Each wall is flat, endless, passes through zero and stands at right angles to its row. A trip goes straight from one point to another. List the walls that it crosses, first one first.

Walls:
(1): [ 2.8  0.1 -1.5]
(2): [-1.7 -4.4  2.9]
(3): [-0.6 -0.1 -1.5]
(4): [-2.1 -1.7 -0.6]
(5): [ 0.1  1.5 -0.1]
Trips:
[-5.3  1.6  2.9] to [ 0.5 -2.6 -3.4] => 3, 5, 1
[ 3.2  2.0 -3.0] to [-3.7  3.8 -1.5] => 1, 4
[ 3.7 -3.4  1.5] to [3.5 2.4 1.7] => 2, 5
[ 2.4 -0.9  1.0] to [ 1.1  4.5 -2.1] => 2, 5, 3
[-4.3 -3.0  3.4] to [-4.0 -2.1 -3.9] => 3
[0.6 1.6 7.0] to [ 1.0 -2.1 -1.4] => 5, 1, 4, 3
[ 2.7  0.7 -2.4] to [ 1.3 -4.3  2.9] => 5, 3, 2, 4, 1
[ 4.1 -0.1 -4.0] to [ 2.2 -0.9 -2.1] => 5

Walls:
(1): [ 3.1  0.3  1.1 -4.5 -4.1 -2.6  1.1  3.0]
(2): [ 3.3  3.4  2.9  2.8  2.5  1.4 -5.0  3.8]
(3): [ 2.9 -3.0 -2.1  1.9  3.3 -1.8 -5.2 -3.6]
Trips:
[-2.7  2.3 -0.9  4.2  0.7  0.7 -1.1  0.1] to [ 1.5 -4.9 -0.1 -0.2 -3.9 -4.6 -3.1  5.4] => 1
[ 3.0 -0.5  0.4 -0.6  1.1 -1.0 -0.2  0.5] to [ 0.7 -0.7  0.9 -4.2 -0.7 -3.4  1.9  4.3] => 3, 2
[-5.9 -1.8 -2.0 -0.2 -3.0  4.9 -3.5 -1.4] to [ 2.5 -0.4  2.2  0.0 -2.2  2.8 -2.0 -0.3] => 2, 3, 1
[ 1.6  4.7  1.8 -1.0  4.1  3.7  0.6  4.9] to [ 0.5  2.7  1.7  1.6  4.0  3.8 -0.2  2.5] => 1
[ 0.6 -6.8  0.4 -4.0 -2.3  0.1 -1.4  4.7] to [-1.8  1.9  5.9 -1.4  0.1  0.1 -5.5  8.1] => 2

Walls:
(1): [ 2.0  3.7  3.9  1.8 -1.2  3.4  0.3  2.6  1.9 -4.0  0.0  2.1 -0.5 -2.6]
(2): [-1.4 -2.7 -1.9  0.3  3.7 -1.1 -1.4  0.9 -0.5 -0.1  4.5  5.5  0.5 -1.3]
(3): [-0.6  3.1  3.9  0.4 -0.4 -2.4  0.2 -1.6 -3.1 -2.2 -2.6  1.0 -4.6  3.2]
(4): [-0.2 -1.8  0.2 -2.8  0.0  0.4  3.8 -4.7 -2.9 -4.8  2.5  0.8  0.9  4.5]
(5): [ 3.0  3.0  0.3 -1.1  7.3 -2.0 -4.1 -0.2  1.2  5.9 -3.9 -5.3  6.3 -3.4]
(6): [ 1.4  0.9  0.2 -0.6  2.6  5.0  1.6  3.0 -4.0 -0.8 -1.0 -7.3  2.3  2.7]
(7): [ 0.4 -2.3  0.7 -2.3 -4.7  1.3 -1.9  4.3 -2.7  1.8  2.2 -1.5  5.0 -4.8]
Trips:
[-1.3  3.6  4.5  2.6  6.4  0.0 -3.8 -3.9  5.1 -2.8 -2.7 -1.9 -0.7 -5.8] to [-0.9  4.6 -1.2  2.9 -6.2 -1.9 -0.5 -0.7  2.8  2.7 -1.0 -2.6 -2.2  0.2] => 5
[-1.7 -1.5 -1.9  4.8 -3.1 -1.9 -2.8  3.0 -1.3  1.1  3.2  1.0 -0.3  2.7] to [ 3.2  3.3 -1.1  0.8 -5.2  3.6  1.1  0.4 -0.2  1.3  2.5  1.3  0.9  0.0] => 1, 2, 6
[-5.7 -0.6 -4.8 -2.2  1.5  5.2  0.8  1.1 -3.5  0.9 -2.4 -6.7  5.4 -4.4] to [-4.8 -1.5  1.4 -2.9 -1.8 -3.0  1.4  2.3 -6.6 -6.8  1.2 -5.9 -0.3 -3.8] => 4, 5, 3
[-2.0  2.7  1.7  4.3  0.4  0.8  1.2  2.3  3.7 -2.2 -1.7  3.2 -2.1 -1.4] to [ 1.1 -0.1  1.8 -1.7 -0.4 -6.7 -1.8 -1.6  2.2  8.2 -2.6  6.2 -1.2  0.2] => 5, 1
[-4.5  3.2 -2.8 -1.4  3.4 -0.1 -1.3  1.3 -4.7  0.8  2.1 -2.9 -3.0 -3.5] to [-3.9 -2.4  0.3  1.3 -1.1 -4.3  2.3  0.4 -0.9  0.7  1.4 -1.6 -7.4  1.5] => 7, 5, 6, 4
[-0.3  3.7  1.3  4.9  0.8  2.4 -0.1 -3.9 -0.5 -3.6  4.9  0.6 -3.2 -2.6] to [-2.1  2.3  2.9 -1.2 -0.8  0.2 -2.2 -3.5  5.4  6.1  0.4 -1.5  2.7  4.1] => 2, 5, 4, 1, 3

Walls:
(1): [-4.5 -5.4 -1.1  0.2 -3.0 -3.9  2.7 -0.2  5.0  5.1  3.8  0.8  0.0  3.7
 -1.9 -2.3  3.6 -0.2  0.6  1.1  5.9 -5.4  1.4  0.0]
(2): [ 2.0  4.5 -1.4 -0.1  2.5  0.8  1.2 -0.4  2.9  5.5  3.1  0.7  5.2 -1.3
 -3.0 -5.6  1.8 -4.5  3.3 -2.0  2.9  0.8 -4.6 -6.6]
(3): [ 6.8 -3.0 -1.6  1.4 -5.3  0.4 -1.0  0.7  1.8  5.2  2.1  2.6 -2.2  3.3
 -2.4 -3.1  1.6 -0.2 -8.7  1.1  0.7  6.8 -0.4  0.0]
(4): [ 0.2  1.0 -2.8 -4.2 -1.6  2.8 -3.7 -3.6 -4.5  0.3  2.0  0.6  2.5  3.7
  2.0  1.3  2.2  1.5  5.0  2.9  0.0  1.5 -2.6 -2.9]
(5): [-3.6  0.7 -0.5  2.6  2.8  3.7  3.3 -1.6  5.4 -2.3  1.6 -4.3  0.1 -0.1
 -2.8  2.9  1.9 -3.2  3.2 -2.3  1.0 -1.2 -2.1 -1.0]
(6): [ 0.9  2.1  3.9  0.4 -4.8 -0.5  0.1  1.2  2.5  1.7 -8.3 -0.3  3.3 -4.5
 -4.0  0.3 -6.1  3.5 -5.5  3.9 -2.1  0.2  0.4  0.9]
(7): [ 1.3  0.3 -5.5 -0.9  7.3  4.3 -7.3 -0.7  1.2  3.8  0.7  2.9  5.0 -1.7
  0.6 -2.1  3.7  0.8 -2.0  2.4 -2.6 -1.2 -1.7  0.4]
(8): [-2.1  3.0 -3.2  0.7  1.0 -3.6 -5.0 -0.3 -3.5  0.4  0.7  1.8  2.0 -0.1
 -5.7  1.0 -3.5  1.5 -3.4  8.2 -3.4  5.2  2.4 -3.2]
Trips:
[ 1.9 -0.2  1.1 -1.3 -5.4 -4.0  2.7  3.7 -0.7 -4.5  0.9 -0.7  0.0  1.5
 -0.6  1.5 -7.5  2.5 -2.4 -0.1  1.0  1.1  1.4  2.3] to [ 3.0 -1.3 -0.4 -5.9 -0.4  2.6 -1.3 -0.7  4.3  1.2 -0.6 -1.8 -1.8 -1.9
 -0.5  6.1  3.4 -1.4 -2.8  1.7  1.9 -0.7 -2.9  2.3] => 8, 5, 1, 7, 4
[-1.9  1.3  2.4  1.5 -1.1  2.0 -2.7  6.5 -1.7  0.4 -1.8 -3.0 -0.7  0.4
 -1.9 -2.7  0.6  2.9 -2.6  2.1  2.6  5.7  2.2  4.1] to [-5.1  2.2 -0.5  3.7  1.1 -2.3  3.0 -2.3 -0.5 -5.6  1.7 -1.3 -4.0  1.8
  3.2 -1.6 -1.5 -2.1 -4.6  2.0  0.3 -3.1  4.0  0.6] => 1, 3, 5, 6
[-8.3 -1.2  0.3 -0.3 -1.0  2.6 -0.8  0.4  2.5 -0.3  2.0  2.8  1.5  0.3
 -0.1 -1.9  0.9 -9.6  1.3 -2.8  1.9  2.1  3.3 -3.6] to [ 0.8 -4.8 -5.8  1.2 -2.1  1.3  2.8 -0.6  0.6 -2.7 -3.6  8.0  4.7  0.6
 -1.6 -0.7  2.4 -3.0 -0.4  1.0 -3.4 -1.6 -2.3 -2.6] => 7, 4, 3, 8, 6, 5
[ 0.4 -1.7 -2.0  2.4 -2.6  3.4 -7.2  3.4 -3.0 -2.7 -2.0 -2.5  1.6  4.5
 -4.8 -2.1  3.1 -0.9 -1.3 -0.5 -5.4 -1.3  1.2 -2.5] to [-0.1  3.1  7.3 -2.9 -0.9 -2.0  0.2 -3.9 -4.4 -1.5 -2.3 -4.2 -2.2 -1.0
  1.6 -1.8  5.4  3.2  0.5 -2.1  0.7  1.6  0.0 -2.2] => 7, 3, 6, 8
[ 4.9 -1.8 -5.4  0.1 -4.1  1.2  1.9  6.1  5.4 -3.1  2.6  2.2  3.6 -1.8
 -1.1  3.0  0.5  0.1  0.6  0.0  3.0  0.8 -1.0 -0.1] to [ 2.1  1.9 -1.0 -3.5  1.8  0.8 -1.8  0.9 -1.8  1.0  0.7 -1.9 -2.3 -4.0
  5.8 -3.6 -1.3 -4.7 -1.0 -1.2  3.4  6.4  0.3  0.8] => 6, 1, 5, 4
